Every row gives one point. A path goes straight from each point to the next, and from the last back to the first. The post is the endless flat space through its rows: a point in 2 columns, a line in 3, a plane in 4, and so on, so that a path can go around it. How many times does the path go around the post? Going back the other way cancels.

Post (1 x 2):
[[ 0.0 -1.1]]
Path (16 x 2):
[[-1.4  4.4]
 [ 6.0 -1.7]
 [ 7.3  2.6]
 [ 2.3 -4.2]
 [-2.8 -4.2]
 [-7.4  0.4]
 [-2.3  5.9]
 [ 4.4  2.9]
 [ 6.0 -4.5]
 [-1.5 -6.6]
 [-2.4 -0.9]
 [-0.7  4.0]
 [ 2.5  1.3]
 [ 5.3 -9.0]
 [-2.0 -8.5]
 [-2.6 -1.1]]
Times around: 3

Post (7 x 8):
[[-1.0  0.2 -1.4 -3.0  2.8  3.4  0.1 -1.3]
 [-4.8 -5.7  6.6 -2.1  1.1 -3.3  5.8  2.3]
 [ 0.0 -0.4 -7.8 -0.8  0.6 -2.1 -1.2  4.1]
 [ 1.8 -7.6  3.9  3.3  1.0  0.1 -2.1 -3.2]
 [ 0.9  2.2 -6.5  6.6 -7.3 -2.1 -0.9 -5.6]
 [ 0.9 -3.3 -8.4  0.3 -4.0 -2.8 -2.0 -4.4]
 [-5.5  9.1  1.5 -1.9 -4.4 -0.6 -6.2  0.1]]
Path:
[[  2.3  -2.8   2.6   7.9  -3.2   5.4  -0.1  -3.3]
 [  1.2   2.5  -4.0  -4.1  -2.7   2.8  -2.9  -1.4]
 [  7.1  -1.6   3.6  -0.2   5.2   0.0  -6.4   2.5]
 [  2.3   4.4 -12.0   4.4   1.4 -10.6  -0.9   4.0]
 [ -0.2  -7.4  -4.0   4.5   4.7  -0.9   0.7  -1.4]
 [ -6.5  -1.8  -7.2  -1.1  -2.6  -2.6  -8.3   5.1]
 [ -9.6   5.3 -11.3   0.3  -3.3  -4.9   1.1   5.9]
 [ -3.0  -3.7   8.1   0.0  11.4   3.0  -2.0  -2.9]
 [  3.5   2.5  -9.3  -0.6   0.6  -8.7  -3.9  -0.6]
 [  4.0   4.6  -3.0  -2.0  -6.6  -2.5  -5.1  -5.3]
 [ -0.1   0.9  -3.0   3.3  -6.0   0.1   1.2  -1.0]
 [ -3.0  -0.4  -2.5  -6.0   1.8   5.3  -2.0  -2.5]
 [ -4.4   1.8  -8.2  -2.5   1.8   0.8   5.1   3.7]
 [ -5.1   3.5  -3.6   0.3  -1.9  -6.5   1.7   0.9]
 [  2.2  -9.5   0.5  -4.2   8.2  -1.8   6.7  -0.6]
 [ -2.8   3.4   3.8  -7.0  -3.6   1.4   1.8  -7.9]
 [  3.3  -5.3   2.6  -8.5  -1.2   3.9  -1.8  -5.4]
 [  0.6  -3.6   9.2   2.6  -3.4  -5.3  -1.8  -3.2]
 [ -0.3   1.0  -1.2   2.8   2.9  -3.8  -5.7  -1.4]
 [ -5.4   2.7  -5.3  -1.0  -4.1  -3.8  -6.2  -2.4]
 [ -3.6  -7.6  -8.0   2.0  -2.1  -3.5   2.5   6.9]
 [  2.8  -8.1   3.3   7.8   1.7   0.4   4.5   3.2]
 [  1.7  -2.3   0.4  -6.6  -3.6   3.1   2.4  -3.6]
 [  5.0  -2.4  -3.0   0.4   4.3  -2.8   1.6   1.3]
 [ -0.6   3.9  -2.7   2.8   1.8  -8.0   0.3   3.5]
 [ -4.9   0.5  -9.6   4.9   2.5  -0.1   3.0  -2.1]
 [ -3.3  -0.9  -2.5  -0.2   0.7  -0.9   0.3   5.5]]
Times around: 1
